Rows are points. The ring and each string are closed loops that go straight from each point to the next, and from the last back to the first. Before rounding, they use only three directions, however many columns there are. Count how often each string passes through the ring. Passing back the other way cancels.

Ring (7 x 4):
[[ 58  -9  -7  -6]
 [ 40  19 -28 -23]
 [-15  -1 -40 -31]
 [-39 -37 -23 -20]
 [-29 -70  -3  -3]
 [  5 -79   4   8]
 [ 52 -40   1   4]]
String, 15 rows:
[[ -7 -28  -3 -11]
 [-43 -29   2 -16]
 [-61 -29 -15 -24]
 [-56 -33 -41 -30]
 [-55 -15 -20 -29]
 [-30 -14  -6 -20]
 [-11 -22  -7 -15]
 [ -5 -46 -36 -15]
 [-22 -57 -35 -15]
 [-12 -46 -17 -11]
 [-25 -44   4  -8]
 [-43 -51  24  -4]
 [-48 -79   5  -2]
 [-34 -89 -26  -5]
 [-12 -54 -22 -10]]
Times through: 1
String, 22 rows:
[[  5   6 -13 -21]
 [  0  22 -19 -29]
 [ -8  39 -60 -47]
 [-15  22 -44 -39]
 [-21   5 -76 -44]
 [-11 -18 -54 -30]
 [  2 -29 -33 -18]
 [ -9 -16 -14 -18]
 [-37   0 -16 -28]
 [-52   1 -35 -37]
 [-42 -10 -54 -38]
 [-13 -28 -65 -30]
 [ -2 -23 -39 -22]
 [ -2 -14 -26 -21]
 [ -8   7 -19 -26]
 [ -7  29 -41 -38]
 [  5  35 -58 -43]
 [ 18  11 -60 -34]
 [ 19 -13 -47 -23]
 [ 14 -13 -26 -18]
 [  9   6 -14 -21]
 [ 14 -12 -30 -20]]
Times through: 3

Ring (8 x 6):
[[  7   1 -10 -17   8   0]
 [  5  31 -18 -18  35 -11]
 [-21  47  -4  -5  53 -26]
 [-53  35  16  14  48 -32]
 [-70   7  31  26  27 -26]
 [-67 -15  37  26   5 -17]
 [-44 -30  32  15 -13  -5]
 [-11 -22  11  -4 -11   3]]
String:
[[ 25   9 -23 -28  13   3]
 [  4  27 -35 -20  37  -9]
 [-24  22 -21  -5  38 -16]
 [-33  13   1   3  27 -16]
 [-40  31  25  10  38 -27]
 [-63  26  54  25  33 -34]
 [-65   0  52  27  13 -24]
 [-44  -6  40  15   5 -15]
 [-30   0  29   7   8 -13]
 [-15 -15  34   1 -10  -3]
 [ 12 -12  12 -15 -10   5]]
Times through: 1
String, 14 rows:
[[-37 -28  -4   5  -4   0]
 [-28 -48  25   7 -31   7]
 [-41 -39   4   9 -14   2]
 [-51 -38   6  14 -10  -1]
 [-67 -46  56  30 -26  -7]
 [-71 -27  66  33 -10 -16]
 [-95 -28  57  43  -2 -21]
 [-86 -20  16  31  13 -19]
 [-60  -8   2  16  18 -15]
 [-42   1  19  11  16 -15]
 [-53 -11  63  24  -3 -17]
 [-53 -29  66  25 -18 -11]
 [-35 -10  30  10   1 -10]
 [-34  -9  11   6   7  -8]]
Times through: 0

Ring (10 x 9):
[[ 38  13 -22   1 -18  -8  14  -8  36]
 [ 25  25 -12 -15 -13 -40  10 -32  40]
 [  4  28   3 -21  -5 -50   2 -44  25]
 [-23  19  20 -17   5 -40  -9 -42  -8]
 [-41   4  21  -8  14 -16 -17 -25 -35]
 [-51 -16   5   4  22  16 -23   5 -54]
 [-40 -31 -20  17  22  46 -20  35 -52]
 [-18 -32 -31  23  13  57 -12  44 -38]
 [ 12 -21 -31  24  -3  50   1  38 -12]
 [ 34  -3 -27  15 -15  24  11  17  16]]
String, 20 rows:
[[-77 -18  25   2  32  15 -33  -2 -81]
 [-77 -34 -28   1  42  25 -34  25 -62]
 [-84 -52 -51  11  49  52 -39  53 -72]
 [-64 -56 -46  26  38  77 -31  67 -76]
 [-46 -50 -85  13  37  55 -24  66 -32]
 [-22 -30 -65   8  21  33 -13  41 -11]
 [ -2  -6  -7   9   0  18  -3   7 -15]
 [ 20  -7   7  26 -14  43   5  17 -20]
 [ 44  -1  18  32 -28  48  15  15 -11]
 [ 59   3 -28  19 -27  26  21  16  33]
 [ 39   6 -75  -8  -8 -16  13   8  65]
 [ 14   7 -54 -12   0 -23   4  -4  42]
 [  7   7 -10  -2  -4  -8   1 -10   8]
 [  3   8  -5  -2  -3  -9   0 -12   4]
 [ -7  13 -41 -25   8 -46  -4 -23  35]
 [-16  30 -29 -43  11 -85  -6 -54  45]
 [-26  16 -16 -28  13 -53 -11 -37  14]
 [-18   4  -7  -8   8 -14  -9 -14  -8]
 [-10   8  40   6  -5   3  -5 -21 -34]
 [-39   3  54   5   7   4 -16 -24 -60]]
Times through: 2

Ring, 8 rows:
[[  7  11 -28  20  -3  -3 -22  13  -7 -12  -1]
 [ 31 -36 -15  65 -31  16 -19  -4  -4  22 -31]
 [ 33 -50   0  66 -30  29 -12 -14  -4  32 -32]
 [ 18 -38  22  28  -1  40   1 -19  -8  25  -9]
 [ -3 -13  14  -2  16  33   4 -13  -6  -1  12]
 [-25  17 -15 -20  19  16   0   2   2 -38  29]
 [-33  40 -43 -24  15  -3 -10  16   5 -60  34]
 [-18  37 -40 -10  11  -9 -18  20  -2 -43  22]]
String, 28 rows:
[[ -2  17 -49  25 -14 -10 -25  18   2 -30   1]
 [ -8  15 -52  24 -16  -7 -22  16   6 -38   4]
 [ -1   9 -15   5   8   7 -13   6  -7 -13   8]
 [-11  17 -53  20 -14  -7 -21  16   7 -41   6]
 [-16  32 -71  18 -17 -19 -27  25   9 -56  10]
 [-11  31 -66  19 -15 -19 -28  25   6 -49   7]
 [ -3   8 -48  30 -19  -4 -21  13   5 -31  -1]
 [  8   2  -6  11   8  10 -13   3 -11   0   2]
 [ 11  -4  -7  18   3  12 -13   2 -10   4  -3]
 [ 17 -20 -38  59 -35   5 -23   4   4  -4 -22]
 [ 33 -45 -43  95 -61  10 -26  -1   8  11 -43]
 [ 16 -24 -13  43 -18  18 -13  -4  -2   7 -15]
 [ 22 -22  23  18  12  28  -6 -10 -17  30  -7]
 [ 38 -51  37  43  -2  41  -3 -22 -17  53 -24]
 [ 38 -69  26  65 -24  48  -1 -28  -7  50 -34]
 [ 26 -63   4  68 -35  42  -3 -24   4  26 -29]
 [ 11 -26  -3  32 -10  27  -6 -10  -2   6  -8]
 [ 14 -19  21  11  13  30  -2 -11 -14  20  -1]
 [ 19 -23  36   6  22  36   1 -15 -20  32  -1]
 [ 11 -23  -4  31  -9  24  -7  -8  -2   5  -7]
 [ 23 -53  -9  68 -38  33  -8 -17   6  17 -28]
 [ 24 -48 -14  68 -38  28 -11 -13   5  15 -28]
 [ 18 -25   0  35  -9  23 -10  -8  -7  15 -13]
 [ 29 -29  20  32   2  27  -9 -10 -17  36 -16]
 [ 46 -49 -10  83 -40  17 -23  -7  -7  40 -45]
 [ 32 -30 -41  81 -48   2 -29   5   2  10 -38]
 [ 10  -8 -47  52 -33  -1 -25  10   5 -16 -16]
 [  3   1 -34  29 -14   2 -19   8   1 -17  -4]]
Times through: 2
